Each row of a before or after table is a point. The points were changed in one or more steps. Then noise was added and the rows were shuffled. The steps act on how far a point lies along the listed directions, d1 being the first. What was done? A step turns or swaps two directions, mirrors them in a line or flattens them onto one, adds a multiple of one to another, or multiplies one. Angles are multiples of 10 degrees, from the lower direction toward the higher: turns from -170 to 170, lines from 10 to 170 but not 90. Use the fewest steps. Two steps may share a direction if one is a turn and the other turns, adds or multiplies; they go together, in the order done. Otherwise the lowest direction goes first.
In the rows, zero is written as 128.

Directions:
(1): [169  82 127]
(2): [150 147 182]
Before (14 x 3)
[[101 172 142]
 [103 139 104]
 [ 99 169 143]
 [173 117 170]
 [194  92 168]
 [112 171 189]
 [137 130 134]
 [160  95 116]
 [179 101 157]
 [101 165 173]
 [133  85  85]
 [ 95 119  80]
 [192  92 170]
 [102 138  76]]
After (14 x 3)
[[165  81 110]
 [ 82 157 108]
 [ 92 172 107]
 [130 157 174]
 [136 160 168]
 [175  62 106]
 [145 137 191]
 [159 127 200]
 [135 104  86]
 [174  60 109]
 [108 156 127]
 [141 125 128]
 [ 97 119  78]
 [175  85 129]]
Steps: turn d1 and d2 by -50 degrees

Directions:
(1): [ 70 104 152 151]
(2): [106 167 158  82]
Before (9 x 4)
[[ 99 134 139 122]
 [148 134 122 115]
 [166 123  91 143]
 [ 60 123 161 148]
 [114 127 150 104]
 [107  95 133 185]
 [166 125 110 118]
 [124 134 140 136]
 [172 134 128  99]]
After (9 x 4)
[[113 166 165  61]
 [105 120 138 126]
 [170 195 126  76]
 [216  75  62 217]
 [111  82 125 161]
 [130  54  82 220]
 [134 146 139 127]
 [126 171 139  77]
 [ 89 112 165 118]]
Steps: multiply d1 by -1; multiply d2 by 3

Directions:
(1): [ 97 113 145  90  68  96]
(2): [177 140 109 145  69 157]
(3): [124  55 139 173 121 131]
(4): [114 122 170 102 128 198]
(5): [150  86  80  76 143 137]
(6): [ 69 136  75 146 116 155]
Before (10 x 6)
[[125 137 153 206 144 176]
 [165 158 148 123 125  89]
 [161 133 149 141 115 123]
 [103  90 125  62 162 114]
 [ 67 118 141 117 180  92]
 [133 141  95  86 135 125]
 [131 132 119 150 121  80]
 [ 78 127 128  58 137 136]
 [102 103 152 103 110  79]
 [ 95 123 140 104 145 108]]
After (10 x 6)
[[ 77 142  86 117 155 132]
 [131 143 164 203  87 145]
 [ 67 135  53 132 157 166]
 [120 139 116 107 123 197]
 [154 101 183 152  47 158]
 [198 103  93 107  99 162]
 [136  90  97  42 185  40]
 [153 169 150 180  36 173]
 [137 128 101 128 179 158]
 [149 122 124 120  90 161]]
Steps: swap d1 and d4; multiply d5 by 2; turn d2 and d5 by -150 degrees; multiply d6 by 2; turn d3 and d6 by -160 degrees

Directions:
(1): [105 115 162 126  90 130  46 119]
(2): [ 94 174 156 129 101 179 151 173]
(3): [143 117  65 106  74 118 119 174]
(4): [ 98 122 113 176  73 119 161  79]
(5): [ 69 148  71 112 162 151 105 106]
Before (14 x 8)
[[ 88 159 111 148 126 154 191 117]
 [154 136 147 118 157 120  92  94]
 [124 137 165 131 140 144 109 119]
 [155 109 165  99 113 106  76 174]
 [ 96 152 143 143 148 145 156  90]
 [ 92 137  92 153 131 148 177 100]
 [153 117 169 140 159 107 139 133]
 [101 144 116 160 106 143 173  99]
 [157 125 157 134 120 134  97 139]
 [113 137 126 160 109 126 156 113]
 [112 150 104 144 125 148 179 136]
 [142  96 160 123  75 111 116 145]
 [135 133 127 136 170 119 129  98]
 [127 139 147 154 103 131 157 144]]
After (14 x 8)
[[ 77 132 145 169 104 130 134  46]
 [104 148 150 179  67 145 180 130]
 [ 79 135 117 207  50 124 179  66]
 [ 83 137 117 173  69 149 154 108]
 [ 46 139 123 194  46 141 148  57]
 [141 116 147 129  79 121 186 158]
 [134 138 129 129 179 121 127 109]
 [203 127 163  44 199 118  99 239]
 [ 51 117  92 205  52 131 153  33]
 [ 52 128 112 225  20 132 181  28]
 [180 142 144  91 200 124 100 122]
 [140 128 159 118 163 135  97 120]
 [178 138 152 116 159 144 120 166]
 [153 152 177 120 179 142 177 184]]
Steps: add 1.5 times d5 to d1; turn d1 and d2 by -50 degrees; multiply d4 by 3

Directions:
(1): [175 164 134  68 143  83 132 154]
(2): [ 83 204 134 110 116 159 102 127]
(3): [140 158 151 136 146 135 196  70]
(4): [119 165 110 194 140  69 124 140]
(5): [ 75 107 196 116 156  95 128 135]
Before (9 x 8)
[[127 106  98 132  96 194 126 109]
 [163  18  52 200  88 145 119 155]
 [ 89 143 135 169 122 185 182  57]
 [131  68 123 177 122 146 181  96]
 [172  46 108 108 102 162 149 113]
 [ 88 133 177 100 141 163 146  98]
 [147 154 110 148 135 138 134 101]
 [170  80 105  71 121 168 179  88]
 [116 118  91 155  85 191  91 116]]
After (9 x 8)
[[ 72 181 121 135 111 163  99 135]
 [178  23  76 163 107 130 129 162]
 [130 149 117 116 113 154 106 118]
 [109 113 102 148 104 128  84 177]
 [ 82 181 145 158 143 115 117 132]
 [144 127 108 170 113 136 146  92]
 [137 147 102 171 112 118 142 121]
 [107 159  49 169 126  75  90 159]
 [141 101  81 185 106  78 105 159]]
Steps: multiply d1 by 0.4; mirror d2 and d3 in the line at 30 degrees; multiply d4 by -1; multiply d5 by 0.7

Directions:
(1): [100 105 141 184 151 183 147 118  77]
(2): [184 184 146 171 164 143 136 117 162]
(3): [130 166  97 104 120 120 157  53  88]
(4): [119 151 150 139 111 134  35 103 108]
(5): [ 92 198 104 132  98 149 138 182 117]
(6): [184 127 178  94  93 151 142 150  83]
Before (8 x 9)
[[ 95 118 113 126 116 123 135 153 114]
 [126  94 113 126 135 110 139  97 140]
 [124 130 129 156 154 121 149 122 136]
 [ 92 120 142 130 110 170 129 142  63]
 [144 135 148 129 122 122 113 119 130]
 [105 129 125 120 111 147 147 140  86]
 [137 102 143 137 136 148 150 160 113]
 [ 98  94  94 125 153  99  78  87 165]]
After (8 x 9)
[[ 94  55 141  99 102 129 112 130  73]
 [ 90   8 142  80 106 125 126 127  74]
 [146 116 127 105 126 119 132  93 102]
 [153 153 142 139 134 128 145 144 148]
 [104 119 108 103  99 100  96 126 139]
 [ 63  64 104 100 102 112 123 124  76]
 [156 165 139 160 162 112 120  95 153]
 [ 60 103  61  96 120  92 118 155 171]]
Steps: turn d1 and d5 by -90 degrees; multiply d2 by 3; add 0.3 times d3 to d6; turn d3 and d4 by 140 degrees

Directions:
(1): [ 70  62 159 144 121 121  77 110 110 154 158]
(2): [160 139 112 162 111 186  90  92  69 137  93]
(3): [186 112 183  94 149 151 131  70 156 135 156]
(4): [ 92 175 160 105 118 195 101 165 164 157 126]
(5): [144  84 122  72 132 165 147 183  72 116 150]
Before (8 x 11)
[[105 121 138 137 113 124 114 119 141 135 136]
 [112 121 124 137 124 112 131 159 121 119 139]
 [183 144 135 110 130 154 135 113 124 124 129]
 [123  93 131 125 123 150 125 133 107 136 138]
 [134 122 117 133 116 141 135 120 126 131 126]
 [145 127 145 121 143 112 144 107 145 120 125]
 [123 129 135 113 129 160 135 133 134 140 138]
 [100  95 142 136 127 146  91 130 108 139 137]]
After (8 x 11)
[[ 48 108 158 220 120  84  39  53 156 163 128]
 [249 104 149  53 151 178 168 113  93 107 151]
 [126 124 152 112 133 161 126 116 138 149 145]
 [ 73 136 116 158 109 105 113 171 125 127 129]
 [ 89 139 144 167 106 107 100  95 167 146 127]
 [180 131 162  85 152 142 157 109 148 120 137]
 [ 92  86 148 175 118 117  91  83 133 150 138]
 [139 115 114 134 119 132 142 116 123 130 127]]
Steps: multiply d1 by 3; turn d1 and d5 by -50 degrees; add -1 times d2 to d4; multiply d3 by 2.5

Directions:
(1): [142 129 114 162 180 155 160 174 132 169  96 192]
(2): [ 84 184 132 133 137 117 165 152  61 113 182 138]
Before (11 x 12)
[[ 78 174 117 140 162 136 202 162  95 113 161 183]
 [134 111 136 102 126 155 144  98 114 123 112 131]
 [114 171 121 139 167  87 177 165  83 125 156 159]
 [130 139 135 132 140 126 149 173 105 132 152 166]
 [131  70 156  90  70 112  75  61 149  86 107  61]
 [172  86 135 111 102 142 116  76 200 147  84 110]
 [ 59 171 153  66  68  87 106  81  72  67 223  33]
 [112 178 124 103 122 109 140 113 112  95 166  89]
 [ 85 180 101 120 157 149 175 145  83 125 151 153]
 [151  89 130 139 144 147 140 121 184 162  87 129]
 [135  66 136 107 127 130  96 124 185 161  82 129]]
After (11 x 12)
[[153  88 107 141 164 159 152 136 202 145  71 185]
 [109 159 144  94  75 108 140  76 112  98 178  74]
 [138 120  88 127 162 173 146 138 164 160  76 169]
 [ 74 205 115 153 205 151 208 209  49 165 173 205]
 [115 110 143 110  92 112 126  83 156 117 140  69]
 [126 120 139 102 123 149 150 101 103 117 118 133]
 [124 175 108 135 174 139 173 162 120 136 129 156]
 [176 100 111 147 172 111 145 148 168 157  78 170]
 [ 81 114 160  87  85  95 106 105 124 111 156  81]
 [163  96 131 120 133 135 124 150 154 144 110 154]
 [ 61 171 154 122 113 109 159 128  32  80 190 115]]
Steps: turn d1 and d2 by -100 degrees

Directions:
(1): [140  65 113  93 112  98 132 121 194 102 140 114  66  88]
(2): [192 129  87 116 149 105 114  84 171 171 106 176 159 160]
(3): [187 112  92 131  98 118 139  91  64  87  97  78 147 108]
(4): [165  92 150  87 163 203  90 115  86 147 156 146 101 114]
Before (10 x 14)
[[145 164 114 137 152 101 112 107 178 177 127 198 182 162]
 [139  89  63 141  94  14 164 117 220  80  99 103  95 118]
 [209  90 117  80 116 118 128  97 136 146 111 121 124 114]
 [169  90  90 102  89 112 132 108 117  83 103  76 118  91]
 [ 85 105 137 147  95 106 157 120 112 106 121  68  96 120]
 [138 169  98 152 115 116 142  91  93 126 115 119 178 170]
 [ 80  72 146  97 141 114 106 145 206 153 141 145  74 128]
 [136 123 138 124 118 134 121 134  95 101 127 124 108 119]
 [115 146 153 107 164 147 117 140 145 165 161 160 116 126]
 [ 65 174 128 147 105 102 147 163 156 107 107 134 151 138]]
After (10 x 14)
[[ 56 164 148 127 126 131 123 171 163 126 135 155 128 135]
 [ 80  83 158 112 131 141 122 124 142 141 147 109  67 118]
 [112  90  97 125 100  42 139 115 195 124  88 104 120 136]
 [109 153 148 130 158 175 112 110  91 160 157 157 147 170]
 [126  73 125  93 175 113 106 134 254 170 163 197  62 146]
 [208 105 123  77 128 136 119 101 134 163 109 141 131 127]
 [158  83 127  66 141 173  94 115 139 135 142 135  94 107]
 [132 186 112 160 139 101 128 106 150 164 116 176 203 171]
 [134 121 136 117 117 140 117 132 102 106 129 129 103 120]
 [129 169 103 146 108  80 157 122 120 118 115 103 147 122]]
Steps: turn d1 and d2 by 20 degrees; swap d3 and d4

Directions:
(1): [170 155  71 134  50 129 173 153 175 110  87 158 145 123 125 121 130 179]
(2): [126 107  71 113 110 146 137 142 119 104 197 145 135 127 132  39 132  66]
(3): [155 129 128 109  97 101 147 136 160 124 123  73 140 123 160 184 184  40]
(4): [ 78 168 100 110  92 132 102 115  79 105 105 162  86 202 112 151 176 113]
Before (9 x 18)
[[157 118 120 107 124 120 145 134 146 133 140 103 145 106 159 144 162  64]
 [135  78 180 147 220 145 102 134 112 155 172 116 146  68 114  80  55 151]
 [137 131 137 109 132 138 134 146 122 140 133 122 142 121 122 120 128 109]
 [124 127 140 115 129 106 129 118 116 135 129  99 125 148 137 163 163  76]
 [107 127 113 105 108 111 120  91 117 105 110 145 107 156 129 163 165  90]
 [108 103 169 131 186 145 101 126 110 134 145 100 121 119 140 125 116  76]
 [174 130 134 127 129 105 154 142 163 139 102 104 130 111 147 166 129 130]
 [112 118 130 125 160 125 116 132 112 137 136 162 123 125 119  96  93 165]
 [132 117 173 143 168 109 113 128 146 153 124 101 144  94 133 174 102 151]]
After (9 x 18)
[[101 120 168 151 188 131  92 120 112 151 130 139 127 109 109 140  75 195]
 [ 85 132 151 154 191 166  77 120  62 138 116 199 101 136  71  81  50 250]
 [171 102 132 129 153 133 150 135 158 146 140 126 156  69 145 104 101 140]
 [148 110 124 101 106  96 142 102 160 115 117  95 135 115 151 185 171  50]
 [155 108 139 138 172 124 135 138 136 147 135 130 128 100 131 107  86 163]
 [135 132 138 115 134 142 133 144 121 142 131 132 141 120 116 114 116 134]
 [120 120 167 143 169 147 112 132 123 136 106 125 123 120 128 139 102 143]
 [ 94 139 116 114 131 121 110 126  98 127 113 169 102 163 118 124 125 144]
 [156 111 157 125 141 102 144 129 150 148 129  85 148 110 143 157 134 100]]
Steps: flatten d1 and d2 onto the line at 50 degrees; multiply d4 by 1.6; turn d3 and d4 by -70 degrees
